Each row of a before or after table is a point. One or more steps were done to the points. Then noise was added and the rows were shuffled. The steps act on how far a point lies along the listed directions, d1 being the first. What was done? A step turns or swaps two directions, mirrors them in a line or flattens them onto one, adds a multiple of one to another, or multiplies one. Angles are multiples of 10 degrees, from the lower direction toward the higher: turns from -170 to 170, lines from 10 to 170 but not 90. Use the fewest steps. Two steps may share a direction if one is a turn and the other turns, adds or multiplies; they go together, in the order done. Otherwise the lowest direction goes first.
In the rows, zero is written as 128.

Directions:
(1): [180 141 107]
(2): [106 174 101]
(3): [118  95  82]
Before:
[[110 117 175]
 [124 179 118]
 [120 157 106]
 [151 130 170]
 [105 168 157]
 [124 132 106]
 [127 107 196]
 [ 93 143 142]
 [ 86 120 163]
 [129 172 136]
 [ 92 122  74]
 [135  56 225]
 [106  67 110]]
After, 13 rows:
[[121 152 135]
 [110 174 121]
 [130 136 153]
 [122 131 106]
 [113 155 108]
 [169  68 217]
 [149 115 190]
 [138 126 172]
 [138 127 170]
 [119 173 154]
 [113 129  70]
 [139  78 103]
 [116 168 138]]
Steps: flatten d1 and d3 onto the line at 80 degrees

Directions:
(1): [183 192 128 115  96 101 128 102 112]
(2): [114 115 122  73  93 150 108 154  66]
Before (13 x 9):
[[162 137 126 121 131 142 117 145 105]
 [143 131 111  67  86 135  95 140  45]
 [106  86  99  49  95 166 132 170   9]
 [ 76  69 123 114 117 179 103 176  94]
 [158 172 143 198 120 114 149  87 174]
 [138 101 124 106 116 152 112 130 127]
 [154 166 125  79  80  98 112 111  77]
 [106 125 133  53  95 155 104 163  73]
 [ 24  17 118 172 237 189 133 159 205]
 [169 177 147 107  77 105 148 106  77]
 [118 101 127 109 127 134 121 119 138]
 [152 149  98 132 132 113 134 139 115]
 [119 126 131  84  81 167  88 152  57]]
After (13 x 9):
[[153 141 123 124 131 106 112 113 109]
 [132 110 111 135 152 137 167 133 109]
 [167 172 130 111 103  81 120  93 112]
 [ 14  11 121 140 215 201 122 177 167]
 [167 140 123 125 138 138 118 140 115]
 [117  99 132 116 129 133 125 114 143]
 [ 86  78 126 155 141 163 116 158 145]
 [173 182 144 125  86  95 156  99  96]
 [145 155 142 147  85 137 129 114 120]
 [133 142 138 140 116 144 113 127 123]
 [149 145  95 129 127 117 133 142 116]
 [120 139 141 111 129 131 125 135 144]
 [139 108 129 124 129 142 119 124 144]]
Steps: multiply d2 by 0

Directions:
(1): [130 119  84  96  89 169 126 116 110 134 169  84 189  92]
(2): [ 92 143 111 123 153 157 157  78 174  51 126 104 115 137]
(3): [ 79  76 133 167 182  90 125  97 130 164 147  97 148 106]
(4): [107 205 139 123 104  93 124  85 153 159 102 141 145  76]
(5): [176 104 113 103 155  98 155 168 200 121 107 128 162  97]
Before:
[[161  77 130 116 155 123 131 172 126 146 140 116 149 152]
 [134 164 112 115 127 126 145  91 166 103 126 120 137  95]
 [114 141 122 127 157 110 156  90 195 120 112 104 150 101]
 [187 101 110  97 153  92 137 180 159 131 134 105 174 113]
 [106 128 127 141 146 196 125 104 102   7 132 115  73 213]
 [109 131 104 105 130 181 142  76 142  64 152 103 140 146]
 [ 99 175 122 128 130 148 117  89 128 111 124 113 135  97]
 [194 151 133 101  94 171 131 183 120  81 101 140 110 146]
 [199  46 102 114 143 135 137 189 145 131 148  99 158 127]]
After, 9 rows:
[[156 108 142 143 144  34  96 155 134 222 112 129 205  59]
 [157 118 169 141 143  72 110 152 121 186 109 173 127 135]
 [ 76 159 145 152 140 128 108  79  77 109 150 105  98 170]
 [ 76 118 140 142 164 130 128  84 119 129 149  96 131 147]
 [166 154 141 132 103 125 115 145  94 140 127 161  98 140]
 [ 59 121 150 187 161 117 115  54 105 134 142  98  92 144]
 [173 142 137 121 133 128 113 178 125 126 104 155 116 127]
 [156 122 142 135 100 152 112 158  72 152 134 141 103 175]
 [ 98 200 151 140 110 105 117  82 132 149  96 118 146  68]]
Steps: turn d1 and d2 by 170 degrees; mirror d3 and d4 in the line at 140 degrees; multiply d5 by -1

Directions:
(1): [132 132 102 124 118 144  74 173 146  89 146  86 126 122 136 139 152 119
 117 161 143 128 128  97 130 188 134  14 133 168 184  99]
(2): [139 158 105  61 149 146  70 161 152 112 150  92  52 110 147 124 145 114
 129 138 147 136 133 140 114  81  96 165 131 116 141 222]
(3): [101 120 171  72 145 165 146 156 108 154 128 199 126 138 169 148  92 163
 161 139 165 158 172  91 122 131 140 120 195 196 124 140]
Before:
[[156 145 102 127 128 103  99 119 137 129 128  87 100 120  85  98 159  90
  116 118  91 100 106 180 109  96  96 201  67  68 105 184]
 [137 123 116 150 106 115 122 136 118 104 112 127 174 116 104 143 129 132
  129 123 126 122 117 124 137 188 139  54 116 138 148  95]
 [119 127 127 121 139 125 135 111 121 139 128 118 106 126 134 112 123 115
  129 118 131 109 117 132 123 101 119 170 131  86 121 159]
 [130 125 139 127 121 111 143  83 109 160 130 145 103 123 123 121 106 129
  139  96 133 139 139 156 132  77 119 211 115 101 100 153]
 [137 148 132  75 135 126 122 125 131 146 124 142  99 133 130 133 112 132
  152 124 136 120 142 134 108  74 114 191 140 131 115 194]
 [152 126 107 201 110  83 142  86 135 115 124  80 152 128  86 120 160 105
   97 102  84 118  89 160 139 106 130 152  64  52 118 120]
 [130 115 140 148 109 134 162 120 126 146 112 132 166 148 131 126 125 134
  137 128 137 128 121 129 127 148 150 122 120 108 118  83]
 [127  99 131 188  95 124 150  98  97 138 111 151 198 139 100 127 112 140
  120 132 110 108 122 119 131 174 150  68 121 151 116  30]
 [128 113 128 169 128 117 148 139 117 144 133 150 183 155 139 127 127 132
  126 138 130 126 142 105 145 176 151  78 151 151 122  43]]
After:
[[104 114 155 127 140 130 172 102 104 161 117 164 133 136 141 117 100 133
  143 112 134 116 131 120 125 106 132 177 152 106 105 137]
 [125  98 159 209 109  94 204  75 101 151 105 163 205 150 101 133 119 142
  122  99  95 134 116 129 144 131 160 140 109 102  96  67]
 [144 129 115 143 110 128 133 121 143 131 120  92 137 137 122 117 143 116
  126 127 129 120 106 149 123 128 133 144  94  76 123 115]
 [119 117 162 131 125 109 179  63  93 183 118 183 117 129 125 121  87 142
  149  84 128 142 146 159 133  60 124 249 125  99  74 150]
 [149 134  90 145 103 113  85 149 135  83 123  85 153 106 100 139 151 116
  117 132 125 117 107 131 135 191 130  37  97 126 169 111]
 [158 144  70 159 129 104  79 150 154 104 154  56 123 132 124 109 174  90
   99 143 119 108 109 139 140 146 118  93  99  93 145 105]
 [160 132  72 178  96 112  80 109 135  99 130  57 135 116  83 106 159  98
   93 134  98  90  88 155 126 140 114  92  67  90 137  96]
 [111 100 188 141 125 120 203 102  80 190  97 225 189 153 109 124  88 152
  157 111 108 125 154 130 118 141 147 176 142 153  70  92]
 [125 137 158  79 136 128 157 113 113 168 113 184 120 143 132 136  91 147
  163 116 137 126 152 127 109  73 125 208 157 143  96 177]]
Steps: multiply d1 by 1.6; swap d2 and d3

Directions:
(1): [114 124 116 152 186  98 110 180 171 149 124 119 109 176 190 166 154 113
  53 158 154 143 173 146 112 139 194 109 161 153 144  69  98 117 107 138
 121 147 105  99 146 130  52 146 145 154 121  97 132  94 106 127 105 158
  87 119 102 114 133  67 181 124 144 211]
(2): [119 148 107 152 114  84 122 103 139 110  67 122 113 103 152 141 165 134
 102 111 145 130  83 101  66 183  98 138 127 116 233 135 146 125 159 123
 107 110 119 114  82 166 107 199 129  80 137 104 209 111 170 134 102 114
 129  72 108 177  79 115 139 151 104  78]
(3): [111 117  91 132 199 156 168 138 117 130 145  83 146  88 160 172  95 180
 112 110 137 130 112 176 148 122 158 158 175 104 128  89 239  79 146 125
 150 127 132 129 128 117 154  97 164  66 138 139 137 147 120 149 187 113
 153 121 124 159  64 183 163 159 143 174]
(4): [ 75 150 129 170  70  89 148  90 125 102 175  75 113  74 112 179 175 130
 111 181 133 110 144 114 101 113 107  90 111 125 114  91 154 110 144 116
 159 179 130  28 107 163 140 143 117 139 121 108  66 155 113 112 159 176
 124 191 170 123 125 104 112 189 121 106]
(5): [ 93  95 114 141 153 128 138  96 128 123 120  52 127 106  71  93 190 101
 127 104 140  96 134 126 153 185 114  82 130  79 103  95 107 167 115  82
  79 167 185 129 116  52 143 128 148  89  75 124 124  65 139 191 139 113
 137 120 136 155 138 101 137  67 180 141]
Before:
[[122 144 122 130 104 128 133 104 125 123 142 124 132 108 121 131 131 137
  134 120 122 126 108 135 123 124 105 136 122 109 134 137 138 111 141 145
  136 123 138 128 112 132 152 139 120 137 141 139 128 144 135 119 136 117
  143 126 132 135 122 148 110 140 116 112]
 [106 127 136 161 115  90 111 115 136 119 125  98 107 123 120 126 194  89
   95 147 136 123 134 109 100 155 129  96 118 117 138 104  87 144 119 102
   98 163 142  93 106 124  97 153 133 147 107  98 131  98 132 149 105 134
  118 132 128 130 143  76 141 118 137 119]
 [126 132 145 122  93 132 130 112 116 121 129 120 133  98  96 121 128 129
  150 128 111 119 120 112 129 123  97 133 113 117 129 155 118 110 134 123
  134 116 134 119 108 142 152 130 109 129 127 133 119 143 135 117 139 123
  130 145 155 125 133 143  96 135 115  93]
 [129 129 123 129 105 113 120 118 130 114 104 148 126 103 129 130 121 139
  129 128 128 135  96 126 109 138 109 154 121 135 160 150 148 132 155 129
  134 105 125 140 115 151 135 154 131 112 144 130 156 151 163 106 122 105
  141 106 123 141  99 150 115 147 101  91]
 [127 130 136 147 138 114 119 108 129 119 133 127 117 133 122 132 136 124
  128 142 132 125 124 136 113 128 129 116 128 129 136 128 131 124 121 125
  112 132 128 114 124 143 125 143 117 131 117 112 126 127 132 119 117 118
  105 141 127 119 134 106 124 139 131 121]
 [124 139 105 135 134 129 128 122 130 118  91 118 126 117 149 144 123 144
  113 101 142 136 100 123 106 151 123 156 141 102 181 137 175 109 152 121
  123 115 110 133 115 131 140 149 144  86 135 133 176 133 162 130 128 101
  144  90 104 161  74 154 146 147 115 105]
 [ 94 142 132 162  91  76 106 118 142 121 124 113  98 145 133 146 179 105
   94 156 127 116 134  92 101 146 130  93 114 148 150 103  87 142 117 123
  128 151 111  69 119 151  85 171 116 164 107  98 110  99 124 113 103 167
  114 145 137 116 140  67 122 143 124 122]
 [130 129 136 126  91 106 113 119 131 118 100 146 131 112 133 129 137 117
  127 127 134 132 114 112 102 138 105 132 120 135 152 141 116 131 143 129
  124 113 118 108 113 156 125 144 113 131 123 115 141 129 144 109 114 131
  123 120 115 113 116 116 120 138  98  97]
 [ 99 130 132 170 116  95 118 120 157 133 117 115 111 136 131 143 188  94
   97 158 152 122 154 122  96 147 134  92 117 130 127 101  90 136 123 120
  111 159 129  74 110 135  89 169 120 148 107  97 103 104 128 141 117 160
  104 139 134 114 150  64 133 125 137 138]
 [ 93 138 129 173 103  83 113 111 143 124 120  95 106 126 116 144 197  92
   88 151 148 111 151 109  89 172 129  90 122 131 139  87  92 147 120 121
  107 164 131  63 109 134  91 169 124 141 114  89 121  81 123 132 102 167
  105 153 137 141 145  65 141 122 136 129]
 [154 113 131 116 140 131 121 147 123 139 117 153 134 144 145 113  93 144
  151 104 119 135 108 153 134 113 143 150 131 139 128 140 140 127 129 128
  135  96 128 162 134 137 124 114 120 123 133 153 146 133 135 120 114 114
  128 113 114 136 130 145 121 112 124 137]
 [149 134 134 124 127 141 124 133 118 134 109 159 130 139 139 106 111 129
  130 128 122 135 110 128 125 133 133 151 117 136 152 154 118 141 137 140
  110  97 122 160 136 143 133 135 126 124 149 131 158 127 134 115 113 116
  135 109 117 128 121 140 124 125 114 106]
 [137 135 130 126 140 129 135 158 133 136 125 130 128 136 161 150 116 145
  111 128 135 139 121 144 122 121 146 138 144 141 130 123 139 104 132 139
  135 117 120 128 135 147 126 114 125 129 140 113 141 142 124 114 133 133
  119 118 115 140 118 137 142 151 122 142]
 [117 122 138 127 120 115 120 128 138 136 128 128 118 158 113 115 147 110
  127 139 131 118 141 129 130 143 125 108 126 135 112 128  95 145 105 115
  114 135 138 123 147 122 120 129 127 169 106 113 120 112 111 122 109 141
  117 127 133 127 156 102 114 108 145 131]]
After:
[[114 147 156 148  44 112 129  82  99 101 169 120 121  84  85 128 154 112
  154 161 107 118 119  99 111  98  87 112  87 122  99 146 122 129 136 111
  143 158 137  80 104 157 159 121 106 164 129 122  81 166 125 114 138 142
  143 183 167 111 151 128  87 164 108  60]
 [ 69 146 149 165  23  92 135  64 106  97 182  78 108  84  62 141 183 111
  147 175 105  88 134  81 127 113  80  71  81 126  80 112 114 144 126 103
  155 185 140  31 112 144 156 136  98 168  96 116  32 139 115 111 153 180
  141 214 192 106 157  97  72 166 126  73]
 [159 115 128 115 176 152 113 160 131 152  92 161 131 174 149  87 111 117
  115 111 130 139 122 141 142 152 162 149 135 134 148 143  93 155 118 137
   85  92 129 192 151 109 109 129 141 123 137 131 177  91 133 136  98 103
  126  82  95 128 131 126 148  82 137 149]
 [131 123 150 111  98 138 127 123 119 134 150 146 130 152  94 105 117 119
  162 139 114 117 137 130 149 113 112 118 114 138  81 151 104 143 106 119
  133 128 139 135 155 123 151 103 117 181 115 133  94 142 104 108 124 139
  130 149 148 112 167 133  90 115 136 114]
 [123 121 120 131 148 127 138 133 130 129 108  96 129 120 131 127 147 135
  117 106 140 122 110 137 126 159 128 122 141 112 136 118 134 125 132 115
  106 127 149 136 121 114 137 123 135  97 117 112 158 110 140 148 133 117
  128 102 116 164 113 129 143 121 141 132]
 [118 118 114 141 147  97 111 143 154 125  97 131 116 128 154 141 146 124
   87 136 145 138 120 134 105 158 145 137 141 139 168 113 125 135 142 126
  119 119 122 131 122 136  94 166 146 116 130 112 163 117 155 120 108 115
  121  93 108 141 103 112 149 130 118 139]
 [ 90 143 153 163  35 117 144  65 113 107 166 105 126  74  65 137 170 110
  164 169 123 102 136 107 113 104  74  91  76 115  73 135 127 133 143 111
  146 171 148  50 100 149 170 136  97 151 112 122  39 162 126 124 162 165
  138 200 186 105 159 114  71 160 121  66]
 [115 120 135 133 106 105 115 125 138 122 115 123 129 117 128 133 152 108
  113 137 138 127 136 120 114 138 120 112 126 133 127 116 104 136 131 123
  120 135 126  95 121 137 117 135 120 140 108 112 117 116 132 118 120 142
  115 134 120 105 129  97 129 127 116 125]
 [110 138 143 143 115 108 123 146 142 131 146 114 118 122 139 164 142 124
  100 166 126 128 156 124 115 111 140 116 131 142 128 112 107  93 123 134
  147 136 111  78 122 159 105 138 115 160 129 112  98 139 111 102 133 157
  100 162 149 105 139 103 124 154 119 146]
 [109 149 116 148 122 106 127 122 144 129 144 113 120 121 152 159 151 132
   94 142 137 131 129 140 108 128 131 123 133 121 146 105 131 100 136 148
  137 137 126  99 114 142 116 153 127 150 138 119 125 133 124 113 128 139
  123 130 125 129 122 115 133 151 120 145]
 [ 85 157 152 166   7 102 142  54  96  93 177  94 120  60  56 147 172 114
  158 170 116  93 133  93 101 115  66  95  78 122  85 127 137 135 143 119
  155 174 140  30  99 165 176 136  93 151 130 114  49 156 117 102 152 180
  138 224 194 126 153 122  72 176 110  50]
 [168  94 122 106 189 139 108 170 136 155  86 158 135 176 156  90  95 133
  139  77 127 140 110 163 146 141 165 153 148 135 140 136 115 143 114 124
  103  84 135 204 143 104 101 116 136 111 122 152 184  94 141 144  94  93
  123  73  87 146 132 134 145  67 142 168]
 [127 139  95 140 154 116 118 133 143 123  61 122 121 128 172 145 134 141
   91  91 154 143  92 122  90 176 131 160 152 103 219 132 170 110 154 121
  106 104 104 142 108 135 113 174 151  74 136 122 215 112 173 136 110  92
  135  57  83 176  60 140 164 138 114 112]
 [120 132 140 149 124 115 127  95 123 114 147 117 119 119 106 134 139 125
  138 148 127 119 126 133 117 120 119 109 120 125 120 127 137 124 122 121
  119 142 134 103 122 143 138 136 113 133 115 115 108 134 129 119 128 122
  110 157 139 116 137 109 112 147 130 111]]
Steps: turn d1 and d5 by 140 degrees; add 1 times d3 to d2; multiply d4 by 2.5
